Every row gives one point. To make a cloud, some directions were put in groups of two or more. Within a group, all points are equally far from the middle, so they leave a hole (a ring in 2 directions, a hollow ball in 3). The other directions are filled evenly. Then the cloud was stretched, turned, moved and blurred a little. Count the holes, and give their numbers of directions, smallest first.
(in the rows, 128 means zero)

Cloud:
[[115  89]
 [109 174]
 [201 138]
 [113 177]
 [ 99 116]
 [ 98 119]
 [200 140]
 [115  89]
 [203 108]
 [ 99 156]
 [112  92]
 [203 128]
 [127 185]
 [106 101]]
Holes: 1 (2)

Cloud (22 x 3):
[[ 94  90 183]
 [103 158  95]
 [ 52 121 126]
 [ 89 171 197]
 [117 186 146]
 [161 111 134]
 [104  76 106]
 [117 115  78]
 [103 104 154]
 [100 134  74]
 [ 92 126 185]
 [ 36 140 124]
 [133 195 132]
 [176 140 145]
 [136 167 123]
 [119 108  95]
 [136 111 104]
 [106 129 150]
 [ 62 144 196]
 [175 175 175]
 [130 219 178]
 [122 166 173]]
Holes: 0

Cloud (29 x 4):
[[153 176 109 121]
 [106 210 175  85]
 [101 174 123 109]
 [137 118 171 128]
 [135 175 172  99]
 [ 63 129  75 120]
 [174 103 155  94]
 [155 203 185 124]
 [ 87 143 182 100]
 [134 110 129  58]
 [145 158 148  86]
 [169  98 149 156]
 [213 110 110  85]
 [185 133  58 184]
 [125 124 158 151]
 [100 164 156  66]
 [185 164 124 147]
 [187 180  75 220]
 [ 96 212 124 118]
 [123 109 123  64]
 [185 163  89 102]
 [162 109  81 156]
 [115 133  99 101]
 [185 137 133 119]
 [152 140 131  58]
 [166 107  92 136]
 [153  61  96 133]
 [171 115 109 120]
 [121 180 137  82]]
Holes: 0

Cloud:
[[119  80 154 158 169 159]
 [161  80 150 109 145 156]
 [130  84 111 118 145 181]
 [105 133 220 148 176 111]
 [134  80 166 144  37 105]
 [123 147 107 163 165 108]
 [141 152 127 126  60 112]
 [133 121  86  71 107 148]
 [ 99 120 135 164 163  52]
 [112  93 166  86 139 173]
 [128 137 160  59  96  92]
 [ 60 148 106 127 165 127]
 [126 171 104 116 123 169]
 [107 163 147 157 108 170]
 [ 96  94 126 151 134 197]
 [117 168 152 132 108 131]
 [112  69  69 162 127 132]
 [ 98 165 157 162 155 113]
 [ 86 106 221 138 141 191]
 [154 138 113 158 165 196]
 [160 122 214 144 120 132]
 [ 93  56 161  80  81 143]
 [ 89 132 191 183 154 113]
 [ 54 138 122 142 114 190]
 [121 113 163 172 147  70]
 [123 180 157  66 108  53]
 [ 93 102 179 122  99  81]
 [ 83 131 111 190 113 202]
 [ 99 135 238 156 154 132]
 [103 151 164 136  75 105]
 [ 95 133  90 157 167 105]
 [104  85 108  71  94 143]
 [145 178 127 172 155  48]
 [122  54 173 144 104 140]
 [ 89  75  98 164  46 158]
 [171 125 192  82 149  72]
 [167 145  90 161 114  66]
 [121  81 235 121 111 139]
 [ 92 153 191  99  62 138]
 [125 162 111 173 177  89]
 [145 128 109  94  68 153]
 [146 169 179 190 136 142]
 [188  81 172 131 152  80]
 [ 92 127 121  75 164 151]
 [107 160 188 122 169 183]
 [ 91 165  90 171 143 183]
 [145 186 117 148 176 129]
 [180  77 183 127 153  56]
 [106  91  96 117 106 120]
 [162 173 176 122 196  86]]
Holes: 0

Cloud, 73 rows:
[[103 164 183  86 160 123  85 155]
 [ 93 204 136  92 106 132 145 174]
 [216 176 166 108 126  96 162 158]
 [193  87 105 166 154 121 158 104]
 [187 145  99 139 103 162 146 176]
 [185 160  86 119 202  80 107 151]
 [137 183 151 131 136 146  89 204]
 [139  78 119 174 160  92 145 171]
 [176 165  68 130 144 103 156  77]
 [125  93 176 184 189  93 173 160]
 [168 107 198 187 169 105 186 153]
 [155 178 191 119 121 115 117  85]
 [136 139  89 174 107 155 190 154]
 [150 186 137 190 147 103 162 220]
 [167 135 100 152 123 160 162 219]
 [167 160 139  92 132 134 191 179]
 [136  99  97 134 166 123  92 158]
 [192 199  71 137 161  97 175 147]
 [151 132 156 161 206 165 162 143]
 [138 128 201 185 156 126 130 186]
 [157  84 116 167 203 113 182 175]
 [198 145 105  92  97 146 161 159]
 [162 175  65 155 156 154 123 152]
 [141  88  73 129 186  87 181 139]
 [116 210 171 140 110 150 138 182]
 [148 133 134 184 211 111 201 175]
 [191 221 158 158 145 108 139 184]
 [128 151 114 216 157 151 173 173]
 [182 151 178 184 156  52 157 143]
 [121 120  67 167 105 131 176 143]
 [111 155  95 104  99 119  83  99]
 [104 175 103  99 126  71  92 111]
 [166 147 180  91 201 104 114 106]
 [171 104 128 157 150 131 135 205]
 [123 199 105 110 121 173 107 145]
 [108 125 160 184 202 156 186 156]
 [113 194  55 150 156  97 125 143]
 [163  97 156 158 115 131 118 133]
 [ 95 172 132 171 209 101 143 162]
 [153 111 207  84 124 141 139 134]
 [ 77 121  84 136 111 176 161 135]
 [199 123  90 108 177 129 173 129]
 [ 97 111 198 139 157 111  96 102]
 [141  79 101 113 198 102 157 140]
 [161 143  73 190 184  63 157 170]
 [173 121 105 127 125  45 122 106]
 [105 137  82 103 194  87 155 120]
 [194 119 203 122 172  94 155 111]
 [104  76 119  92 140 167 177 144]
 [148 160 199 174 135  70 144 159]
 [163 151 111 182 207 126 188 116]
 [212 190 117  86 122 109 120 113]
 [157 156 137  85  81 165 108 138]
 [120 111 154 169 189 136 175  78]
 [137 145 102 119 102  64 119 163]
 [108 156 112 111 181  90 117  56]
 [154 126 203 100 139 106 100  77]
 [133 119 106  83 174 151  89 110]
 [138 109 159  86 127 125 189  91]
 [ 76 169 196 112 148 146 110 159]
 [110 156 165  70  74 127 116 109]
 [166 134 129  56 146  63 124 113]
 [174  74 118 157 159 115 153  83]
 [164 134  37 172 165  89 181 141]
 [151 226 148  99 103  93 123 128]
 [ 91 194 109 157 159 131 113 189]
 [206 155 154  72 142 105 130 153]
 [130 184 156 167  91 127 122 177]
 [108 129  91 153 181 174 127 178]
 [123 189 126 186 114 130 145 158]
 [ 62 162  86 121 145 155 137 171]
 [186 106  76 114 199  88 156 123]
 [ 51 105 120 105 124 155 126 121]]
Holes: 1 (8)

Cloud:
[[134 136 132 173 132 115  73 191 171]
 [165 103 133  98 226 102 162 101 155]
 [ 89  77 150 101 129 165 159 141 178]
 [ 51 187 112 170 108 140 141 134 153]
 [ 91 103 134 142 158 105 102 139  52]
 [119 148 189  50 138 166 137 170 168]
 [141 168 126 115 127 104 151 116  83]
 [ 99 105 153 114 161 139 157 187 221]
 [136 157 110 118 175 117 143  81 164]
 [ 75 174  93 170 180  68 139 135  93]
 [153 151 168 136 127 141 118 104  82]
 [160 160  95 200  86 130 107  46 127]
 [132 135  87  77 199 139  69 129  99]
 [131 151 108 166 180 186 105 170 119]
 [110 153  90 160 181 106  79 140 170]
 [ 77 137 168 166 103 111 175 108 155]
 [119  98 121  66 177 167 133 166 154]
 [165  89  89  91 183 131  85 112 204]
 [ 99 120 103 154 111 142  37 156 190]
 [176 102  94 185 150 109  94  67 167]
 [211  99  86  90 144 118 115 131 140]
 [138 114  91 126 180 127 160 174 128]
 [111 174 124 176 179 127  85 164 165]
 [161  86 137 128 135 172 178 126 203]
 [151 182 117 182  73 138 117 118 114]
 [133  92 141 126 219 122 111 137 183]
 [125 141 130 144 134 149 122 120  33]
 [140 133 108 190 152 144 112 183 150]
 [131 159 115  63 174 109 191 108 185]
 [ 89 116 128 101 173  73  99 158  82]
 [131  79 143 155 182  71 111 110 164]
 [125  94 196  89 197  91 111 150 187]
 [110 116 141 233 148 125 124 101 142]
 [ 75 160 183 141 179 130 152 227 157]
 [106 185 135 140 162 109  79 161 168]
 [ 99 169 126  80 176 124 142 155  46]
 [170 139  94 110 106 130  56 111  89]
 [117 102  87 189 124 167  72 168 132]
 [104 139 160 122 194  95  88 209 148]
 [126 115  87 223 140 148  64 151 112]
 [122 123 152 119 199 189 165 172 150]
 [ 94 176 103  93 132 162 148 102 121]
 [133  67 167 116 119 172 140 145 193]
 [107 126 172 108 123 124 130 156 230]
 [161 157 139  55 162  77  72 166 128]
 [ 95 121 130 172 106 182  30 161 180]
 [118 132 113  99 168  93   7 151 109]
 [201  63 114 100 172 100 126 101 198]
 [155 183 115 118  86 164 107 155 130]
 [200 141 120  57 175 104  75 148 107]
 [124 182 127 104 145 150  55 150  91]
 [115  94 134 104 134 203 186 189 200]
 [ 86 171 135 162 160 121 191  89 145]
 [ 87 111 124 149 146 136  86 189 125]
 [105 117 133 100 123  53 158 146 138]
 [179 118 174  81 164  93  69 105 129]
 [111 153 137 112 121  74 161  68 106]
 [140 119 125  29 125 140  80 123 183]
 [127 106 130 160 152 157 139  89  57]
 [183  89  88 136 197  93  67  96  86]
 [135 151  72 114 137 107 150  96  66]
 [152 157 170 162 183  77 115 103 167]
 [ 59 107 151  87 121 147 148 143 166]
 [140  78 170 133 150  93 135 168 152]
 [200  96 134 118 166 132 123 120 116]
 [141 105 129 136 175 142  89 209 191]
 [105 123 165  69 191 162 158 130 111]
 [ 96 149 150  72 157 125  71 152 146]
 [151 147 151 127 161  78 166  99 193]
 [189 102 151 107 166 139 156 128 113]
 [152 130 105 216 120 155 147  95 102]
 [152 187 154 134 179  91  60 186 147]
 [ 72 153 176  59 122 160 172 182 156]
 [ 76 113 165 137 142 110 136 120 173]
 [175 115 122 149 160 140 139  84 145]
 [ 89 169 163 159 170 118 155 132 175]
 [132 145 107  47 146 111  53 144 129]
 [158 104  77 236  90 160 103 102 127]
 [ 73 187 139  98  93 147 173 175 131]
 [142  96  85 141 157 129  88 173 162]
 [ 80 120 163 156 146 176 126  94  58]
 [ 95 156 114 174 130 120 174 180 148]
 [ 72 138 121 130  99 126 107 165 111]
 [124  87 151 103 167  49 105 106 135]
 [166 112 107  83 220 114 133 191 157]
 [141 165  93 120 220  90 109 150 145]
 [100 136 148  50 167  72 148 180 105]
 [152  86 153 159 151  93  86 159 148]
 [144  91 179 130 153 104 113 177 130]
 [131  74  82 164 120 116 141 135 139]
 [144 174 130 133 117 111 165 179 167]
 [127 123  91 136 192 108  90 164 180]
 [134 139 198 128 137 147 113 120 103]
 [ 93 160 148 140 209 100 121 164 176]
 [163  79 145 101 143 182 102 138 196]
 [152  96 136 174 193 144  98 104 147]
 [ 85 130 152  91 212  60 147 207 143]
 [164 106 100 116 142 161 113 182 231]
 [157  88 166 113 182 176  94 139 161]
 [146  79 135 141 171 154  66 103 149]
 [148  64 100 142 196  83  36  65 147]
 [181  82 143  42 145 103 158 122 135]
 [129 180 139 146 110 188  66  84 125]
 [111 163  64 164 109  89 174  79  92]
 [129 122 148  56 216 120 207 104 118]
 [133 159 150  86 188 181 173 203  91]]
Holes: 2 (2, 3)
